Each row is a point. The points of each table are mixes of a few directions, plus a little noise. How many directions does each table use, and how many do they share? Where both have some left over, give the other angles between the two spaces (their principal angles), to ten degrees, smallest first.

First, 7 rows:
[[ -2   1]
 [  8  -3]
 [ 35  -9]
 [-96  26]
 [-61  17]
 [ 64 -18]
 [ 52 -15]]
Second (6 x 2):
[[-34   9]
 [ 85 -24]
 [  4  -1]
 [-36  10]
 [-74  20]
 [ 55 -15]]
Directions: first 1, second 1, shared 1

First (4 x 3):
[[ 23  -7 -46]
 [-86 -12  42]
 [-19  -4   6]
 [ 82  23  -2]]
Second (5 x 3):
[[-32   6  48]
 [  0   0   0]
 [ 14  -3 -21]
 [ 63 -13 -97]
 [-45   9  69]]
Directions: first 2, second 1, shared 1

First (8 x 6):
[[-41  45 -10 -15 -69  32]
 [ -7  21 -56  -6  30  49]
 [-17  11  16  16 -80 -26]
 [ 22 -13 -45  16  60  14]
 [  0 -22 121 -49  -8 -41]
 [-10  -3  72 -35 -20 -17]
 [ 26 -18 -32   3  84  17]
 [ 27 -20 -65  70   2 -29]]
Second (9 x 6):
[[ -2   5 -43  56 -63 -25]
 [  2 -14  87 -74  61  10]
 [ 12 -26  74 -32  28 -26]
 [-10  20 -73  51 -52   5]
 [ -8   4  33 -27  -2   4]
 [-23  16  59 -59  -5  20]
 [-18  31 -89  63 -81   6]
 [ 15  -6 -42  14  44  15]
 [ 31 -29  -6   7  70  -8]]
Directions: first 3, second 3, shared 3

First, 7 rows:
[[-36  68 -41 -52  37  46  -8  32  66]
 [-39  28   8   1 -15   9  16   3 -32]
 [ 40   5 -26  22   6   6 -37 -55 -11]
 [-42  25   0  -6   5 -50  16   3 -86]
 [ 21 -78   1  17 -53 -37 -22  13  45]
 [-18 -20  30 -17  14 -41  36  44 -28]
 [ 74 -27  26  34   9  69  -2 -41  42]]
Second (8 x 9):
[[ -64   25   -4  -23    1  -63   18   30  -71]
 [  39   24    7    1   37   75    5  -22   40]
 [  34  -24    2    0   12    4   -7    0   30]
 [  24  -18    1    5    1    7   -7   -4   23]
 [  52  -27    5   -2   28   15   -6   -1   44]
 [-121   23  -14  -10  -61 -110   13   35 -118]
 [  21   -9    0   26  -30   44  -15  -29   34]
 [  17    6    3    2   12   28    0   -9   17]]
Directions: first 5, second 3, shared 3

First, 8 rows:
[[  12  -25   16   -7  -45   32  -16    5    4  -64  -47  -45]
 [ -19   43  -27   12   77  -55   27   -9   -7  108   81   76]
 [  -7   15   -9    4   27  -19   10   -3   -3   38   28   27]
 [   4   -8    5   -2  -14   10   -5    2    1  -20  -15  -14]
 [  -1    1   -1    0    2   -2    1    0    0    3    2    2]
 [  -2    5   -3    2    9   -7    3   -1   -1   13   10    9]
 [  22  -48   30  -14  -85   61  -31   10    8 -121  -90  -85]
 [  -8   17  -10    5   30  -21   11   -4   -3   42   31   29]]
Second, 11 rows:
[[ 53   9  43 -13 -36 -42  -8 -49  20 -20 -36 -11]
 [-41  -8  35  11  31  10 -14  39 -33  79  73  -4]
 [ 42 -21  14  26  14 -17 -14 -10  40 -43 -69 -29]
 [-27 -73  -1 -30  26 -52 -25 -30  -2 -63  51  53]
 [-21  27   1   4 -41  63  10  40 -24  37   5 -50]
 [ -5  26 -23 -18 -35  52  13  13 -20 -20 -22   9]
 [ 39  -8  59 -14 -23 -74 -15 -57  19   3  10  -9]
 [ 10   3  16  26  48   7 -10  23   2  22 -20  12]
 [-20   6 -94  17  31  -1  35   3  24 -16  -6  15]
 [-21   2 -37  32 -18  46  16  38  13  11 -17 -79]
 [-10  36 -12 -40   3   7  12 -11 -39   9  32  93]]
Directions: first 1, second 6, shared 1

First (8 x 18):
[[-10 -21 -48  36   1 -70 -10 -45 -14  43  -4  11 -51  39  -7  -8 -34 -13]
 [-28 -10 -57 -39 -33  54  43   8 -31 -61  30  56 -37  -1 -29 -23  24  17]
 [-23   8  41  72  -6 -57 -88  54  25  42 -79 -29  74  11  -9  17  -8  20]
 [-15  18 -25  12   5 -25 -16   6 -20  28  -3 -22 -71  43 -40 -17 -52  28]
 [ 37 -28  62  52  57  -9 -13 -36  18  55  20 -90  -5  -2  34  37 -19 -35]
 [ 13   2 -31 -86 -39  31  63 -21  12 -78   8 115  74 -56  43 -16  76 -27]
 [ 16  43  -5 -73   1  29  37   3  -2 -26  20  15 -23  -7  -4 -23 -10  11]
 [  8 -15  65  29  19  47 -15  27  18  -3   5 -56  45 -26  16  33  23  -3]]
Second (11 x 18):
[[   5  -36  -20   29  -11   19    9    1  -33  -26    9   15   -4    3
    -9   18   32  -39]
 [ -26  -31    3   17   19   13    5  -32   19   26   36  -39  -36   -1
    12   -1  -20   32]
 [ -59   -7   34  -10   51   -4   -2  -64   88   92   55  -95  -61   -4
    37  -30  -89  121]
 [  36   13  -18    0  -31   -2   -1   41  -49  -52  -39   57   40    3
   -22   15   50  -70]
 [  49    8  -27    6  -43    2    1   54  -71  -75  -48   78   52    4
   -29   23   72  -98]
 [ -34   16   31  -22   34  -13   -5  -35   66   64   26  -60  -31   -4
    26  -26  -66   87]
 [  14    6   -7    0  -11   -1    0   15  -19  -20  -15   22   16    1
    -7    5   18  -26]
 [  35  -45  -43   45  -39   27   13   35  -87  -82  -16   68   24    6
   -31   38   87 -112]
 [ -15  -43   -9   30    6   20    8  -22   -5    3   31  -17  -27    1
     1   11    5   -1]
 [  -1   65   30  -52   13  -34  -15    5   49   37  -23  -15   15   -4
    14  -29  -48   54]
 [  -3   54   26  -43   11  -28  -13    2   42   32  -19  -15   11   -4
    13  -25  -41   48]]
Directions: first 5, second 2, shared 1; angles 50

First:
[[  18  -34   50  -32   53    9  -43  -16  -13  -63  -25   -3  -24   11
    13   48  -11  -20   23   38  -36   -2  -43  -23]
 [  36  -22    7   16   93  -34   -6   30   -8  -61   -3   31  -17   34
    15  -52   49   46    5   56  -17  -25  -30  -23]
 [ -17  -33  -22   -4  -72   51   20  -10   24   -5   50   -9   44   24
    16   47   14   14   11  -41  -18   45   18   14]
 [  18  -31   37    0   64   51  -33   -8   24  -77  -20   30  -25  -28
     6   56   45  -52   34   22  -36  -29  -55  -14]
 [ -63   31  -55   28 -105  -22  -21  -25   19   84   13  -24  -56  -83
     8  -26  -63  -24  -38  -25    3   17   55   59]
 [  -1   22  -20    3  -58   68   77   13   23   41   30    5  101   27
   -28   33   47  -10    9  -81   47   10   26    2]
 [   2   36   -3    0   -9  -99   21   20  -52   75  -16  -23   13   22
   -35  -83  -51   81  -15    3   47   -1   17  -38]
 [   6   42  -27  -22  -32   41   66   11   -5   34   21  -18   77   74
    11    2    4  -28  -44  -42   45   27   67   47]
 [  -3  -12   35   11   68  -64  -82  -14  -13  -26  -52    9 -110  -78
    -3  -25  -35   -7   14   70  -34  -41  -54  -26]]
Second, 10 rows:
[[  33   83  -59   46  -33  -36   79   11   -3   66  -28   -3   40   44
   -30  -62   19  -48  -55  -52   15  -23   61   62]
 [ -21   -1   -6   -9    5   19    0   27  -12   33    3   27  -12  -53
    -9  -35    0   73    4   29   54  -27   26   -5]
 [ -24  -42   24   14   31  -66  -69  -21   27  -55   45  -34  -40   11
    46    5  -17  -20   16   10  -48   52  -81  -59]
 [  -3  -24   53  -35   69   53    8   23   14  -46   44    8   67   32
     6   45   51    5   42  -13   54   15  -62  -84]
 [  73  -28   -9  -35   26   18   23    5  -56  -70  -43   14    3  114
    29   -1   -2   44  -31   69  -69   -3   65   84]
 [ -21  -32   19  -31  -53   64  -37  -27  -11   10  -36   13  -44  -88
   -19   70  -41   13   29   19  -21  -19   17   24]
 [ -38    9  -12   32   -3  -56  -26    2   20   28   28  -11  -33  -43
     7  -46  -13    7   -2   -5   16   10  -25  -31]
 [ -18   18  -11    7  -64   23   -2  -21    3   48  -33    5  -23  -74
   -34   26  -27  -25    4  -21   -2  -22   24   30]
 [  65   39    5   -3   -9   39   72  -19    5  -24  -30  -17   92  109
   -22   69   38 -121  -11  -74  -31    6    4   32]
 [ -49  -20   -3   18   33  -58  -48   21   11   10   48    3  -50  -50
    26  -71   -9   74    5   37   32   11  -30  -54]]
Directions: first 6, second 5, shared 3; angles 50, 90

First, 10 rows:
[[  -2   -2    0    1    0    0   -1    0    0    1    1    2    0   -1
     1    0   -1    1    0    1    1    0   -1   -1    0   -1    1    2
     2    0   -1    0]
 [   9   11   -3   -4    2    3    0    2   -3    1   -5  -10    2    5
    -1   -4    5   -8   -1   -1   -2    0    6    2   -1    8  -10  -12
    -6    0    6   -1]
 [  76  103  -27  -43   18   22    4   21  -25    3  -44  -94   23   39
    -5  -32   48  -68   -8  -19  -19    1   52   10  -10   76  -91 -121
   -55    3   54  -10]
 [  51   66  -17  -28   12   14    3   14  -16    2  -28  -62   15   26
    -4  -20   31  -45   -5  -14  -12    0   34    6   -6   49  -59  -78
   -35    3   35   -7]
 [ -51  -67   18   28  -12  -14   -3  -14   18   -2   30   63  -15  -26
     3   21  -32   45    5   13   12    0  -34   -6    7  -51   59   81
    37   -1  -36    7]
 [  14   19   -5   -8    3    4    1    3   -5    1   -8  -17    5    7
    -1   -5    9  -12   -1   -4   -4    0   10    2   -2   14  -16  -23
   -10    1    9   -2]
 [ -50  -68   18   27  -12  -14   -3  -14   16   -2   28   62  -15  -27
     3   21  -32   45    5   13   12    0  -34   -6    6  -49   59   79
    36   -3  -35    7]
 [ -21  -29    7   12   -6   -6   -1   -6    7   -2   12   28   -6  -11
     1    9  -14   20    2    5    5   -1  -15   -3    3  -22   26   34
    15   -1  -16    3]
 [ -30  -41   10   16   -7   -9   -1   -9   10   -1   17   38   -9  -16
     2   13  -19   27    3    8    7    1  -20   -3    4  -30   36   48
    22   -2  -22    4]
 [   6    9   -2   -3    2    2    1    1   -3    0   -4   -8    2    3
    -1   -3    4   -6   -2   -2   -1    1    4    1   -1    7   -8  -11
    -5    0    5   -1]]
Second (10 x 32):
[[-22   6  14  -4  -1 -18  17  -9  -9  -9  16  -5  -5 -11  -8  -8  14  -3
   -4   3   9   9  -1   6  13   9  19  10  18  21   2   2]
 [-11 -18  24  37   4   8  84 -24 -35  29  -3  27  21   6  34 -10 -50  47
    1  12  23  19 -40  15  13 -11 -30  69   2  -5 -44  42]
 [-12   2 -18 -19  -4  -5 -37   8  15 -20  11  -6  -9 -16 -17  26  17 -16
   -9  -3   3 -10  17  -7 -29  -7  23 -20   5  17  24 -22]
 [-24   4  23  24 -13   6  79 -42 -13  37  23  57  -5 -23  -4  -2 -33  37
   11   5   1 -49 -66  38  50 -15   6  59  11 -26  -5  46]
 [ -8  30  -7 -27  14  -3   4  -1 -21  -7  28 -25 -10  -1 -34 -15  23 -15
  -21  -3  34   3   5 -10   7  24   9 -16  13  25   3 -13]
 [ 21 -40  30  24 -25 -32 -65  28  54 -29 -66 -11  10  11  56  -4  28 -24
   45   1 -94  36  52   6   0  -6   8 -32 -13 -15  19  -9]
 [ -5 -23 -31  -7  -1  17 -46   9  22  -1  16  26 -13 -10 -19  35 -17   9
   -8  -2  13 -28  -7 -19 -31 -32  20   4  -1 -12   0 -20]
 [ 18 -13  11   3   9 -23 -29  31  -3 -34 -45 -59  25  28  45 -15  24 -24
    1   4 -15  85  63 -19 -34  22 -23 -30  -8  34 -10 -19]
 [ 32  28 -40 -13   0  34 -14   9   8  11 -18  -6  10   2  -1  34 -12 -12
   -6 -10  -6 -40   6   5 -44  -5 -42 -40 -37 -19  33  -5]
 [ 10  24  -6 -18  17  16   6  -7 -18  24  39   3 -23  14 -53 -41   6   0
  -11  -6  32 -26 -28 -16  55  20   9  -3   9 -19 -22  -3]]
Directions: first 1, second 6, shared 1

First, 10 rows:
[[ -11   -7  -35  -10   12  -30    8  -29    1  -25  -12   27   49   10
   -18   15   -5   20  -36    2   -8  -17  -10   11  -21  -35    7   51
    21   26   40   13]
 [  48   -2   41  -21  -18    6   33   45   -6   28   -4  -24  -45   38
    -2  -27   63  -61   -7    4   27  -11   -1   52   14   34  -40    7
   -30   -3  -33   44]
 [  50  -18   58   19   92    0   76   60   16  -16   25  -14  -37   23
    44  -49  -13  -26   45  -35   40    8    8  -20  -61   24 -102  -65
   -20  -22  -53  -46]
 [ -31    4  -25    4  -24    5  -28  -27    5   -7   -7   15   21  -13
   -13   11  -12   19   -9    8  -29   21   -3  -13   27  -17   40   12
    11    2   26   -2]
 [  34  -41   60   11  -44   59   75   83   44  -13    2   24  -76   85
    -6 -116   78 -118   20   -9    1  121   -5   64  104   15  -56  -10
   -83  -41  -54   57]
 [ -20   -4  -24    8  -16    2  -32  -20  -24   10   17   -9    4  -30
    16   30  -20   23    5    8   32  -47    7    2  -11   -3   39   -6
     0    8  -13   13]
 [   9   51    7  -21   19  -23  -45  -22  -24   38  -15  -47   12  -41
    -8   60  -15   44   -5    9  -26  -50    4  -48  -44   33   11  -17
    47    8   24  -48]
 [ -13   24  -28  -15   11  -29  -30  -38  -11    2  -15   -3   41  -23
   -17   43  -19   43  -26    8  -23  -33   -4  -21  -30  -12   21   25
    42   20   42  -16]
 [ -26   -9  -32    7   -7   -3  -20  -26  -10   -8    9   11   22  -20
     6   20  -23   25   -4    6   13  -23    2   -1   -5  -20   36   11
     6    9    6    8]
 [ -41    3  -24   18  -21   18  -38  -27    7   -9    2   14   13  -28
    -1   11  -32   30   13    4  -27   34    3  -31   30  -16   47  -13
     8   -9   14  -19]]
Second (10 x 32):
[[ -10  -12   55  -14   13   -2   14   53  -31   62   -1  -48  -37   96
    25   54  -38  -71   38   27   28  -11   34  -10  -15   29   17  -45
    37    2  -87  -10]
 [  15   -4  -23   -8   61  -47   36  -20    9  -42   -7   26   54    0
    -8    0   -9   33  -36  -16    1  -32  -15    0  -67  -33  -42   42
    23   26   46  -11]
 [  10   11    1    4  -68   40  -11    0   32  -13  -13   21  -24  -25
   -34  -64   64  -15  -10   -3  -47   75  -19   26   90    6    0   17
   -48  -23   32   29]
 [ -15   -5   38   -3  -18   18  -15   35  -29   58    7  -43  -44   46
    24   41  -26  -47   39   22   25   -9   28   -9   13   32   35  -48
    13   -9  -72   -1]
 [   6   10   -9    0  -39   18  -12   -9   18  -11   -9   15   -4  -24
   -23  -33   40    3  -15   -2  -28   34  -15   16   47   -1    2   19
   -25   -9   29   19]
 [  -4    9  -42  -22   46  -63  -11  -45  -34   -2   -2   -5   63  -17
     1   72  -32   56  -41    7   27 -110   -2   -2  -95  -23   11   46
    53   47   33   -1]
 [ -12    3  -16   15   13    1   -5  -18   18  -27    0   21   19  -26
    -3  -14  -16   30    2  -12  -23   28   -7  -24    1  -18   -3   -3
     2   -6   27  -26]
 [ -11  -15    3   15   40   -9  -12    5  -43   29   37  -36  -14  -13
    57   55  -62   18   40    1   77  -87   26  -22  -71   15   18  -52
    14    6  -64  -20]
 [  32   -3    2   10  -35   31   20   10   37  -33   -1   30  -21  -29
   -21  -87   71  -14  -12  -20  -19   57  -23   38   59    2  -39   19
   -64  -22   28   32]
 [  -9    7   -6    6  -14   12   -5   -9   25  -20  -12   21    8   -9
   -19  -25    8    7   -4   -5  -43   56  -10  -12   36  -11    1    6
    -5  -10   31  -11]]
Directions: first 5, second 5, shared 4; angles 70
